Each row of a before or after table is a point. The points were changed in one or more steps. Then noise was added and the rows were shuffled. The steps act on columns, c1 being the first. What was done? A step turns or swaps two columns, mirrors them in a line or flattens them onto one, adds a multiple of one to another, or multiplies or shifts one. Angles are multiples of 10 degrees, from the lower column toward the higher: turns from -170 to 170, lines from 10 to 170 but not 90. Use the fewest steps. Two steps may share a column if one is a turn and the other turns, adds or multiplies; they go together, in the order done. Otherwise the lowest column goes first.

Before:
[[ 6.4 -4.1]
 [-3.3 -8.0]
 [-1.1  1.2]
 [-0.6 -5.4]
 [-5.8  1.7]
 [-1.9 -4.6]
 [-6.0 -9.0]
 [ 5.3 -7.6]
 [-6.1 -5.7]]
After:
[[ 0.1 -0.3]
 [ 2.5 -2.9]
 [ 1.7 -2.3]
 [ 4.6 -5.4]
 [-1.1  1.2]
 [ 1.5 -1.8]
 [ 6.0 -7.0]
 [-3.4  3.7]
 [ 2.6 -3.2]]
Steps: flatten c1 and c2 onto the line at 130 degrees

Before:
[[ -3.9  -2.4   4.0   3.5]
 [ -1.1  -2.7   2.7   1.9]
 [ -1.3   9.1  -7.7   3.0]
 [  0.7  -1.1   5.0  -2.0]
 [ -1.9  -3.9   3.2  -4.1]
 [  0.8   0.1   0.8 -15.4]
 [ -1.6   5.8  -3.6   0.1]
 [  0.7  -4.3   2.8   3.1]
 [  1.4   1.2   2.5   0.4]
 [ -0.6  -3.3  -9.5  -3.8]
 [  0.2  -1.8   2.3   1.4]
 [ -0.5  -0.2   4.0  -5.3]]
After:
[[ -1.6  -4.0  -3.1  -6.3]
 [  0.9  -4.3  -2.8   0.8]
 [ -4.1  -2.7  -4.0   2.1]
 [ -0.2  -0.3  -3.9  -5.1]
 [  1.6   1.2  -2.7   1.0]
 [ -0.6  -3.6   9.5  -5.6]
 [ -1.3   9.3   8.0   7.8]
 [ -0.8  -2.9  -2.7   0.3]
 [ -1.8   5.9   3.7   3.3]
 [  0.3   0.1  -0.6 -14.8]
 [  0.5  -1.8  -2.2   0.2]
 [  0.6  -1.4  -4.8  -3.0]]
Steps: add 0.5 times c2 to c4; multiply c3 by -1

Before:
[[-0.5 -4.3 -0.1  2.9 -5.0 -3.5]
 [ 8.0 -2.7 -7.8 -3.2 -3.4  6.5]
 [ 7.6  3.3 -0.2  6.3 -4.0 -4.5]
 [ 5.6  6.0  3.6  4.4 -7.2 -2.3]
 [-1.0  0.3  2.0  7.8 -0.7  4.4]
 [ 5.5 -4.4 -7.1  2.2 -0.8  0.4]
 [-0.7 -6.1 -3.9  3.0  2.4  2.9]
 [-0.3 -1.3 -8.6  0.7 -3.6 -7.4]
 [ 7.0  1.3 -4.3 -3.3 -1.4 -4.2]
 [-5.6  3.1  1.6 -5.2 -0.9  3.1]
 [-1.3  4.0  4.1  4.7  2.6 -1.1]
 [-3.9 -3.8  5.0  2.9 -6.5 -2.3]]
After, 12 rows:
[[-8.6  1.3 -5.3 -1.3 -0.4  1.4]
 [-1.9  0.4 -8.6 -0.2 -4.5  9.9]
 [ 1.1  1.7  5.6  1.1 -7.9 -3.6]
 [-8.1  5.5  1.8  5.6 -1.2  1.6]
 [-0.1  1.6  5.4  3.2  5.1 -1.7]
 [-4.6  1.6 -8.3  3.5 -3.8 -5.6]
 [-5.9  8.8  4.6  2.9 -1.5  2.0]
 [-3.7 -2.8 -6.2  3.4 -3.7  3.6]
 [ 2.3 -6.1 -2.5  4.2 -1.9  1.9]
 [-2.1 -0.2  1.0  2.6 -7.2 -3.1]
 [ 6.8  3.3 -0.5 -5.5  0.8 -1.1]
 [ 3.3  1.0  4.5  6.6  0.0  3.0]]
Steps: mirror c1 and c6 in the line at 70 degrees; turn c2 and c5 by 40 degrees; turn c3 and c4 by -20 degrees

Before (9 x 9):
[[ -3.1  10.1  -1.0   1.4  -3.9  -0.9   5.3  -6.9  -6.7]
 [  1.0   0.5   3.7 -11.0  -5.6  -7.6  -3.7   2.9  -6.4]
 [ -2.7   0.9   2.8   0.2   3.4   1.3  -2.0   0.5   1.9]
 [ -0.6  -0.1   6.3  -7.7   3.0   2.9  -0.3  -6.0  -0.6]
 [ -2.3  10.5   1.1  -5.5  -9.6   1.0  -0.3  -5.0  -2.5]
 [ -1.4  -1.3  -1.9  -3.4  -3.3   2.3   6.1  -4.0   2.1]
 [ -5.9  -3.4  -0.1   0.4   1.6  -0.1  -4.4  -6.1  -4.4]
 [  2.0   0.6   0.7   4.3  -3.1   8.2   2.7   2.6   0.4]
 [  4.0  -7.1   4.1  -5.1  -1.5  -0.1   0.6  -8.3   6.6]]
After, 9 rows:
[[ -2.6   0.9   2.8  -2.9  -2.0   3.6  -1.8   0.4   1.9]
 [  1.1   0.8   4.1  11.6  -4.8 -22.9  -3.9   2.8  -6.4]
 [ -5.9  -3.5   0.3  -1.7  -1.0  -0.4  -4.6  -6.5  -4.5]
 [ -2.6  10.6   1.3  10.7   2.0   3.1  -0.2  -4.7  -2.3]
 [  2.0   0.5   0.6  -0.3   5.6  24.5   2.7   2.7   0.2]
 [ -3.1  10.4  -0.7   2.5   3.6  -2.7   5.3  -7.0  -6.6]
 [  3.8  -7.2   3.9   4.7  -3.2   0.2   0.8  -8.4   7.3]
 [ -1.5  -1.2  -2.1   4.7  -0.3   7.3   6.3  -4.2   2.2]
 [ -0.7  -0.1   6.5   2.6  -7.7   8.6  -0.2  -5.9  -0.3]]
Steps: turn c4 and c5 by 130 degrees; multiply c6 by 3

Before:
[[ -3.2  -1.5  -4.9   2.5   2.4  -3.6  -9.2   0.6   1.7  -5.5   5.6  -3.5]
 [ -0.2  -2.8   1.9   3.1  -1.1  -2.3 -11.7  -2.6  -5.4  -2.2   3.4  -7.9]
 [  6.4  -5.7   2.6   0.7  -1.1  -2.5  -7.5   3.5  -0.9   0.5  -6.3  -5.4]
 [  4.2  -0.6   5.5  -1.4  -0.2   1.3   2.4  -2.6   4.9  -2.0  -0.9  -3.7]
 [ -1.9  -0.4 -10.3  -6.1  -3.4  -9.6 -10.3   2.7  -0.4  -4.5   8.5  -9.0]
 [ -1.5   1.3  -4.6  -1.6   2.2  -1.5   4.7   8.4  -2.5  -2.7   6.9  -4.9]
 [  5.8   0.4  -4.8   0.9   0.0   4.0  -2.2  -3.1  -0.8  -3.5   2.3  -5.7]
 [ -0.5   5.0  -0.7  -6.5   7.2  -3.2   4.1   0.9  -0.3  -8.8  -1.1   2.1]
 [ -8.1  -5.5   1.5   0.7   2.1   1.3  -0.3   0.4  -3.1   4.6  -4.7  -1.4]
 [  4.8  -4.3  -1.9   0.3   8.4  -7.2  -6.1  -3.9  -0.4   0.8  -2.3  -8.2]
 [  0.8  10.4  -0.5  -0.8  -3.5   2.0   2.9   4.8   2.7  -1.4   1.8  -2.8]
 [  1.6   1.3   6.2  -2.5   1.8   6.3  -4.8  -0.8   1.5   2.2   0.3   0.5]]
After (12 x 12):
[[  8.1   1.9  -4.2  -1.7  -2.7  -1.5   4.6   8.5  -0.1  -2.6   7.2  -5.0]
 [  1.1   0.1   5.6  -1.5   1.6   1.1   2.3  -2.9   0.1  -2.0  -0.9  -3.6]
 [  8.9  -4.6   1.6   0.6  -5.0   1.3  -0.5   0.4  -0.3   4.7  -5.0  -1.6]
 [  4.7  11.7  -0.4  -0.8   3.4   2.1   2.7   4.9  -0.2  -1.5   1.6  -3.0]
 [ 12.6  -1.6   1.8   3.0   0.9  -2.6 -11.4  -2.8  -0.1  -2.6   3.3  -7.6]
 [  2.5  -5.0   2.7   0.7   3.2  -2.6  -7.7   3.1   0.3   0.4  -5.9  -5.6]
 [  4.9  -3.6  -1.8   0.4  -6.6  -7.1  -6.2  -3.9  -0.2   1.0  -2.0  -8.1]
 [ 16.1   0.8 -10.4  -6.2   2.7  -9.8 -10.5   2.5   0.0  -4.2   8.6  -9.2]
 [ -2.9   2.3   6.2  -2.7  -1.2   6.4  -4.4  -0.4   0.3   1.9  -0.1   0.4]
 [  3.2   1.3  -4.5   0.8   2.1   3.6  -1.8  -3.0  -0.1  -3.5   2.2  -5.4]
 [ -5.1   6.0  -0.6  -6.6  -6.8  -3.2   4.0   0.7  -0.3  -8.6  -1.1   1.8]
 [  7.5  -0.4  -5.0   2.3  -3.7  -3.4  -9.5   0.8  -0.2  -5.5   5.6  -3.7]]
Steps: turn c1 and c5 by 160 degrees; add -1.5 times c12 to c1; shift c2 by 1.0; multiply c9 by 0

Before (8 x 18):
[[ 1.4 -3.5  3.8 -2.3 -1.8 -4.8  3.7 -4.8 -2.4 -6.2  2.2 -7.8  2.7  0.8
  -1.4  6.1  2.9  4.4]
 [-3.4  4.3 -1.1 -6.5 -7.6 -0.9  3.7  7.2 -2.4 -6.9 -4.8 -4.6 -3.6  0.6
  -3.0  1.1 -4.0  6.2]
 [-2.1 -2.3  4.2 -1.3 -6.2 -3.0 -8.8 -4.7 -0.2 -6.7 -3.8  3.0  2.3  6.0
  -0.8  7.6 -1.4  1.7]
 [ 1.8  5.6  3.2  1.0 -1.8 -3.8  3.8  0.7  4.8  3.4 -6.2  1.3  2.1 -1.2
  -4.1 -5.5 -2.7 -0.5]
 [ 8.8  2.8 -1.0 -3.5  0.6 -4.3  3.1 -4.1  0.0 -7.1  3.3  4.7 -2.6 -0.1
  -3.3 -5.9 -6.8  2.1]
 [ 2.4  1.8 -2.2  3.3  5.1  5.4 -8.7  1.5 -3.2  0.6  3.8  2.9  5.1  3.9
   1.7 -5.0  1.2 -5.5]
 [-0.6 -1.7  6.4 -4.4 -0.6  0.0 -4.5  9.0  8.4  5.3 -4.7 -2.9 -4.8 -3.2
  -3.5  0.3  3.4 -7.2]
 [ 0.9  1.8 -0.1  4.6  1.1  3.7  3.0  5.3 -2.8  0.9 -5.6 -3.4  6.7 -0.7
   0.1  0.7 -8.3 -3.7]]
After, 8 rows:
[[  3.3  -3.3   0.7  -2.8  -0.1 -13.6   4.2  -5.3  -2.4  -6.1   2.2  -8.0
   -4.2   2.0  -1.5   6.0   2.7   2.5]
 [  1.9   2.0  -4.4   4.7   0.5  11.2   3.0   5.3  -2.6   0.9  -5.0  -3.5
   -5.4  -0.6  -0.1   0.7  -9.5  -5.3]
 [  0.4   0.2   7.9  -3.4  -3.0   0.2  -4.5   8.5   8.6   5.6  -5.3  -2.6
   -0.3   2.1  -3.7   0.5   3.7  -9.1]
 [ -2.8  -5.2   2.1  -1.3   6.1  -8.8  -8.6  -5.0   0.1  -6.3  -3.8   2.8
   -4.2   4.9  -0.4   7.5  -1.3  -0.4]
 [  1.4   0.0  -5.4   2.8   2.2  16.6  -8.6   1.8  -3.5   0.4   3.6   3.0
   -2.5  -6.6   1.3  -5.3   0.9  -7.2]
 [  7.8   1.9   1.1  -3.5   0.8 -12.7   3.2  -4.3  -0.4  -7.1   3.0   4.9
    2.7  -0.8  -3.0  -5.8  -6.8  -0.2]
 [  1.8   5.9   1.7   0.9   2.9 -11.4   4.0   1.4   5.1   3.7  -6.5   1.3
   -4.4   1.1  -4.0  -5.9  -2.4  -2.6]
 [ -1.0   2.8   0.9  -6.5   5.1  -3.3   3.7   7.0  -2.1  -6.7  -4.9  -4.6
    3.0   6.4  -3.4   1.5  -4.2   3.7]]
Steps: add -0.3 times c12 to c1; turn c2 and c14 by 30 degrees; turn c5 and c14 by -110 degrees; mirror c3 and c13 in the line at 160 degrees; multiply c6 by 3; shift c18 by -2.0
